Each wall is flat, endless, passes through zero and stands at right angles to its row. A trip goes straight from one point to another. List the walls that it crosses, first one first.

Walls:
(1): [-59   2 -32]
(2): [ 2 24 28]
(3): [ 6 56  0]
Trips:
[-11  30   6] to [  5  20 -25] => 2
[-56 -22  -1] to [-46  -7  53] => 2
[ -3  32 -31] to [-22  15  36] => 2
[ 16 -13  12] to [-16 -40  -9] => 2, 1
[-11 -22  13] to [ 45   8 -17] => 1, 3
[-64 -24  -7] to [ 1 41 48] => 2, 3, 1
[ 24 -20 -32] to [  6   6 -39] => 1, 3

Walls:
(1): [ 38   3  13  -9 -12  28  55 -14   9 -10 -13  -9]
(2): [-22  40   6  89  -8  11  47   5  61 -49   5  43]
(3): [-42  -9  20 -20  -4 -43  14   2  67  69 -16   3]
(4): [ 15 -17 -22  26  -7  34   0   4  -8   4 -23 -18]
(5): [ 22 -60  -9  17   4  16  -8 -34 -11 -15 -11  42]
(6): [-15  21  16   2  23 -22  55  -7  40 -19  56  34]
(7): [  0 -21 -18   3  36  51 -30  17 -21 -14  -7 -23]
(8): [ -9  24  14  28 -14  50  11 -42  35 -48 -39 -17]
Trips:
[-39  20 -37 -15  -3  25  10   5 -35  15   5 -26] to [-40 -11  28 -30 -55  10 -20  -9 -30 -32 -12  10] => 8, 4, 5, 7
[ 28  -7  29  25  13   1  -7  25  11 -46 -55  16] to [-29 -24  24 -12  18  40 -11  12  -6  20  12   2] => 1, 2, 3, 8
[ 28  15 -10 -10   7  40 -16  24 -16   8 -18 -33] to [-13   2   3  25  45 -10  38  -4  27  32 -16  13] => 3, 2, 6, 7, 4
[-29  19 -52  31  34  -1 -52 -29  -7   7  -6 -10] to [-32 -15   6 -19  12  36  38  70  -6   8  -6   4] => 5, 8, 2, 3, 6, 1

Walls:
(1): [ 47 -25  27 -33 -62 -10 -23  -6 -37  29  26  -9 -32  34  15  20 -20  -5
 -27 -35 -16  65   8  -5 -15  13 -16 -24  12  -1  28 -27]
(2): [ 55  17  -7 -10  18 -35   5  23 -13  28   9  52   9   0  33  22  20  10
  30  -3  -8 -23 -10 -13 -30 -19  16   0  12   6 -30  27]
(3): [-20 -58 -14  39  -2 -40 -81 -41  26  18  28  44  17  16 -16   4  51 -11
  11 -15 -31  26  -2  16  26  23   2 -19  61  38  45  12]
(4): [  0  12  -1  26  21   1  11  28  16  13 -40 -12 -45  23 -14  59  36  -4
  14  24 -38 -21  16  -3 -10  -5 -17 -39 -44 -28  22   3]
(5): [ 27  21  29 -12   9  57  20  -9   2  18  13  11  -4  -7   7  39  51 -27
  26  20  14  29   1  62 -50 -18  14  31  34 -80 -36   9]
(6): [ 19  34  48  19 -10 -12 -11   8  10 -34 -45 -21 -23  15 -20   5   4 -48
  20  25 -15 -16  16  36 -56 -23 -12 -34   6  49  28  28]
(7): [ 14  11   2 -22  30   1 -58 -13  -1 -19 -24   9   4  10 -27  13 -11 -22
 -40  15  -3  11   5  24  -5  20 -41  28   6 -14 -28   1]
(8): [ 24  15  49   3  37 -16  25  15  17  30 -55  17  12  43 -14   9  61  22
 -17 -19  36  21  -5 -14 -30  22   5 -39  18 -11 -63  -9]
Trips:
[ 21 -39  18  32  60   9 -19 -14  -2   9  14 -47  65  -9 -33  11  -6  17
  57  -4 -41  12  -8   8 -14 -64  20 -34  -1  64  21  17] to [-37   3 -10 -40  35  35 -51   4  18  25  -3   3 -34  35 -21  -6  29 -13
  56 -14 -41 -33  13  29  39 -34 -61  12  25  23  -5   1] => 7, 2, 5
[-44 -12  10  28  -1 -14   0  -3  -5  10 -33  12 -14  22 -21  30  11 -30
 -43  42 -35 -10 -40 -35  -1   6  58  11 -34   2 -11 -46] to [-31  13   1 -27  11 -15 -34  12  12   3   6  15   3 -32 -13 -31 -17   2
  51 -18   5   7  -6  13   3  17   7 -12  15  -5  32 -33] => 7, 8, 4
[ 32  38   3 -10   6  -3   2  -9 -31  31  13  -4   7 -32   6  11  19 -54
  40  14  45 -42 -37   3 -29  -9   9 -31   8  -4 -14  19] to [ -1  20  11 -29  14  -6  10  -4 -25 -65 -21  23  92 -13   7  -3  18 -38
  -2   1  30   7  36  -9  21  36 -78 -49  56  40   2  -7] => 4, 7, 3, 5, 2
[-14  30   0 -15  18  12  22  -2  10  17  12  44   5  22 -15  29  45 -44
 -13   6   6 -31   0   3  -8  39 -28  59  30 -35 -50  32] to [-58  24   0  69   5  16  18  16 -30  -4 -28 -10 -28 -17   0  20  12   1
  24 -20 -35 -14 -44  -1   1  37 -29 -33   4  17 -21  -5] => 6, 2, 7, 3, 5
[ 14  39 -11 -58 -16  33  46 -13  60   2   1  20  28 -42 -43 -46 -18 -18
  56 -35 -18  24  21  -7 -28  32  51 -25   2  16  -2  33] to [  4   2  16  -5   5 -13  -7  -2  18  10   5 -18  -2  17  19 -41  55  -2
   0  27  -7 -69 -27 -12 -66  11  24  23  -9 -18 -13  -5] => 4
[  -7  -48  -11  -33   10  -24  -25   31 -102   51  -11  -20   -7   45
    6   15  -13  -63   20   14   40   53  -52  -22  -15   42   23   26
  -11   15  -36  -64] to [-34  -9  16 -19 -46 -23  -1 -24 -50   1  24  21  -9 -21  10  34 -16  49
   9   6  14  -8   0 -48   9  19  13   0   6  51 -17 -25] => 5, 7, 3, 8
